Each point is reached from the start by the listed moves, each made once or not at all, plus a little noise. Is the number of moves made odd or even? Then give how often each move was made.
In the rows, zero is written as 128.

Moves:
(1): [177 105 142 111  99]
(2): [143 166 154 175 114]
Start: [115 148 166  87 131]
Points:
[184 165 206 112  92] -> even (1, 1)
[131 188 189 131 115] -> odd (0, 1)
[116 151 168  81 131] -> even (0, 0)

Moves:
(1): [149 118 125 135 116 112  98 142]
(2): [128 174 125  88 137 109 113 131]
(3): [113 135 133 138 106 142 118 152]
(4): [107 111 112 144 122 109 130 108]
(5): [126 130 164 124 187 141  85 125]
(6): [166 123  89 155 144 125 119 148]
(7): [139 131 147 140 144  77 128 135]
(8): [113  94 136 118 126 109 112 151]
Start: [113 112 126 123 103 135 128 132]
Points:
[122  54  82 172  78  92  68 191] -> odd (1, 0, 1, 1, 0, 1, 0, 1)
[145  98 129 130 183  20  16 173] -> odd (1, 1, 0, 1, 1, 1, 1, 1)
[108 129 150  83 127  45  94 164] -> odd (0, 1, 0, 0, 0, 0, 1, 1)
[ 94  79 170 110 160 128  69 153] -> even (0, 0, 0, 0, 1, 0, 0, 1)
[159 132 121 140 186  41  32 152] -> even (1, 1, 0, 1, 1, 1, 1, 0)
[ 93  62 140 156  79  43  75 180] -> odd (1, 0, 1, 1, 0, 0, 1, 1)

Moves:
(1): [126 126 140 119 135 127 152 130 115 119 111 104 138 141 117]
(2): [124 154 117 121 128 109 120 108 123 126 135 111 125 130 139]
(3): [ 96 132 171 124 100 127 115 153 145 122 105 125 117  84 119]
(4): [141 153 148 139 130 123 121 136 120 112 133 110 136 109 133]
(5): [135 110 111 115 156 127 111 132 127 138 102  97 146 123 127]
(6): [114 149 121 133 114 147 143 113 146 123 135 121 144  93 141]
(7): [131 129 127 142 132 108 140 138 129 133 102 152 132 136 120]
(8): [129 154 111 123 114 133 107 154 128 144 140  98 165 111 114]
(9): [126 159 104 105 158 129 141 136 156 153 139 112 126 142 121]
(10): [128 126 132 110 149 151 113 118 117 150 122 120 132 133 121]
(11): [ 93 146 127 132 154 116 124 133 123 112 150 129 131 119 136]
(12): [122 150 116 111 126 124 146  91 163 101 152 151 133 157 104]
(13): [135 106 119 155 144 134 120 114 128 136 117  99 127 122 102]
(14): [125 120 132 145 112 137 118 132 136 125 118 145 115 150 152]
Start: [107 130 137 120 137 141 120 125 146 104 137 156 124 104  96]
Points:
[ 60 156 163 129 198 140  97 163 176  93  86  54 135  66  79] -> even (1, 0, 1, 1, 1, 0, 0, 0, 1, 0, 1, 0, 1, 1)
[ 77 171 107 150 171 129  65 128 138 137 124 108 158 113  87] -> odd (0, 1, 0, 0, 0, 0, 1, 1, 0, 1, 1, 0, 1, 1)
[106 227 101  77 154 156  86  78 178 100 157  69 205  67  79] -> odd (0, 1, 0, 1, 1, 1, 0, 1, 0, 1, 0, 1, 0, 0)
[ 83 181 180 122 128 115 126  89 178  53 125  85 124  78  43] -> even (1, 1, 1, 1, 0, 0, 0, 0, 0, 0, 0, 1, 1, 0)
[ 53 141 139  95 213 137 113 154 171 116  96  51 143  67  52] -> even (1, 0, 1, 0, 1, 0, 0, 0, 1, 0, 1, 0, 1, 0)
[ 24 206 200 127 109 146 144 115 200  26 148 150 139  64 100] -> odd (1, 0, 1, 1, 0, 1, 0, 0, 0, 0, 1, 1, 0, 1)
[ 56 249  93  48 202 133 130 106 178 113 189  83 178 144  46] -> odd (1, 1, 0, 0, 0, 0, 0, 1, 1, 1, 1, 1, 0, 0)

Moves:
(1): [132 132 131 122 128 135 140 132 122 123 123 117 127 121 128 110 127 131
 148 133 124 121 115 125 124 123]
(2): [140 116 113 128 135 150 127 111 130 134 130 139 142 130 133 136 138 124
 135 129 142 140 127 136 132 125]
(3): [130 150 120 125 131 125 137 113 143 112 118 142 131 139 118 131 134 147
 149 125 106 127 125 134 134 121]
(4): [124 118 140 126 112 132 131 122 127 133 125 136 139 127 126 129 125 128
 125 130 130 110 141 135 127 131]
(5): [119 127 125 124 135 108 144 135 124 123 120 141 123 128 132 117 125 120
 121 125 135 133 131 123 121 139]
(6): [134 124 135 117 140 114 132 121 128 129 105 123 122 149 153 115 136 125
 107 146 121 110 113 104 125 136]
(7): [141 126 125 130 145 119 134  93 127 143 137 124 137 110 136 150 112 122
 143 124 128 127 129 123 151 124]
(8): [120 129 143 139 130 114 118 121 116 124 106 135 120 124 150 165 160 129
 120 133 123 119 118 130 133 137]
(9): [118 121 129 124 118 126 120 131 124 143 129 132 117 132 133 135 132 136
 125 127 123 133 123 139 136 120]
(10): [139 106 145 135 142 108 117 142 127 137 157 115 125 156  98 154 152 142
 129 114 133 135 131 117 121 117]
(11): [108 112 121 143 124 124 114 139 135 134 128 120 146 138 124 133 108 129
 123 115 144 115 129 114 146 117]
(12): [152 121 120 137 122 125 131 129 120 134 124 127 126 115 139 116 129 138
 131 112 123 127 136 120 118 124]
(13): [135 129 128 151 134 142 141 123 133 117 134 116 139 135 131 117 101 146
 114 115 139 134 116 135 138 120]
(14): [155 129 132 140 129 116 111 130 138 144 104 127 121 134 133 147 116 111
 133 137 138 122 130 125 115 134]
(15): [145 145 134 109 103  97 131 142 122 120 135 127 127 142 152 127 127 122
 122 127 133 136 133 130 126 124]
(16): [138 127 129 128 119 134 132 130 100 117 133 130 118 156 106 132 119 118
 121 126 125 149 119 134 132 133]
(17): [126 137 144 134 142 131 135 123 117 127 119 142 139 136 137 122 128 132
 135 127 128 121 152 134 132 120]
(18): [138 132 122 130 126 122 137 131 131 123 126 116 115 129 122 131 130 122
 123 123 127 137 134 133 132 115]
(19): [116 115 116 127 123 131 136 128 133 123 137 120 121 117 132 122 137 126
 131 131 111 151 119 129 122 137]
(20): [135 122 141 115 128 126 107 127 125 138 119 117 118 120 145 134 132 129
 125 118 141 126 128 121 146 138]
(21): [130 122 124 121 133 124 125 128 128 128 125 129 141 131 120 132 118 118
 125 126 116 129 130 132 120 134]
(22): [140 121 112 124 134 139 123 128 126 129 139 129 126 125 122 123 131 127
 133 125 116 106 130 130 135 141]
(23): [115 125 126 130 129 139 132 131 127 129 125 122 127 119 133 141 116 130
 129 130 128 130 126 127 124 129]
(24): [108 130 119 108 116 115 119 130 113 137 137 113 134 117 141 114 116 151
 133 142 135 109 132 136 135 136]
Start: [108 117 141 121 135 124 111 131 117 143 113 140 145 137 134 145 107 134
 105 145 128 128 115 143 126 127]
Points:
[124 109 103 131 134 120 123  83  73 144  92 118 162 127 157 196  89 168
 155 130 126 122  95 147 179 102] -> odd (1, 1, 1, 0, 0, 0, 1, 1, 0, 0, 1, 1, 0, 0, 0, 1, 0, 1, 0, 0, 0, 0, 1, 1)
[119  92 128  76 106  48  84 154  85 153 135 124 145 218 123 186 104 155
 101 107 152 160 120 155 172 110] -> even (0, 1, 1, 0, 1, 0, 0, 0, 1, 1, 1, 0, 0, 0, 1, 1, 0, 1, 0, 1, 1, 0, 0, 1)
[131 106 179 105 134  61 134 136  73 135  54 132 129 149 249 122 126 150
  71 129 110 132  92 127 132 143] -> even (1, 0, 0, 0, 1, 1, 0, 1, 1, 0, 0, 1, 1, 0, 1, 0, 1, 0, 1, 1, 1, 0, 0, 0)
[160  92 105 138 149 164 114 124 125 162  97 115 148 141 137 166  66 125
 117 139 129 126  94 173 129 116] -> odd (1, 1, 0, 0, 0, 0, 0, 0, 1, 0, 0, 0, 1, 1, 0, 0, 0, 1, 0, 0, 1, 1, 1, 0)
[114  60 137  92 126  83  81 164  78 145 150  62 152 206 157 153  65 162
  61 124 134 124  85 115 160 153] -> even (0, 0, 0, 0, 0, 1, 0, 0, 0, 1, 1, 0, 1, 0, 1, 1, 0, 0, 1, 1, 1, 1, 1, 1)
[111 112 119  78  96  76 116 106  85 154 116 116 148 183 166 172  57 155
 102 151 108  82 114 142 191 120] -> even (0, 0, 1, 1, 0, 1, 1, 0, 1, 0, 1, 0, 0, 0, 1, 1, 0, 1, 0, 0, 0, 1, 1, 1)
[146  86 125 129 151 117 167 100  98 161  93 114 135 118 179 121  62 152
  97 128 117  90 102 129 148 121] -> odd (1, 0, 0, 1, 1, 1, 1, 0, 1, 0, 0, 1, 1, 0, 0, 0, 0, 1, 0, 0, 0, 1, 1, 0)
[100  73 140 100 139 127 125  76  62 169 124 142 177 139 170 151  54 148
 104 130 148 153 127 184 184 148] -> even (0, 1, 0, 1, 1, 0, 1, 0, 1, 0, 0, 0, 1, 0, 0, 1, 1, 0, 1, 1, 1, 0, 0, 1)
[113 129 155 131 122  67 119  89 109 145  78 123 205 144 197 180  53 162
 139 144 120  86 121 159 164 120] -> odd (1, 0, 1, 1, 0, 0, 1, 1, 0, 0, 1, 0, 1, 1, 1, 0, 1, 0, 1, 0, 1, 0, 0, 1)
[ 90  76 156  92 118 101  94 139  80 184  64  98 159 135 200 121  68 167
  99 138 134  61 139 124 155 114] -> even (1, 0, 0, 1, 0, 1, 0, 0, 1, 0, 1, 1, 0, 0, 0, 0, 1, 1, 0, 1, 1, 0, 1, 1)
[147  98 175 108 169  90 116 106 113 149 112 108 198 192 167 173  62 172
 121 107 124  66 122 110 184 111] -> even (1, 0, 1, 1, 0, 1, 1, 0, 0, 1, 1, 0, 1, 0, 1, 0, 1, 0, 0, 1, 1, 1, 1, 0)
[115  86 154 123 121 108 132  75 106 160  98 133 156 139 232 201 112 144
  77 158 125 139  83 151 158 130] -> even (0, 1, 0, 1, 0, 1, 1, 1, 1, 0, 0, 0, 1, 0, 1, 0, 0, 0, 1, 0, 0, 0, 1, 0)
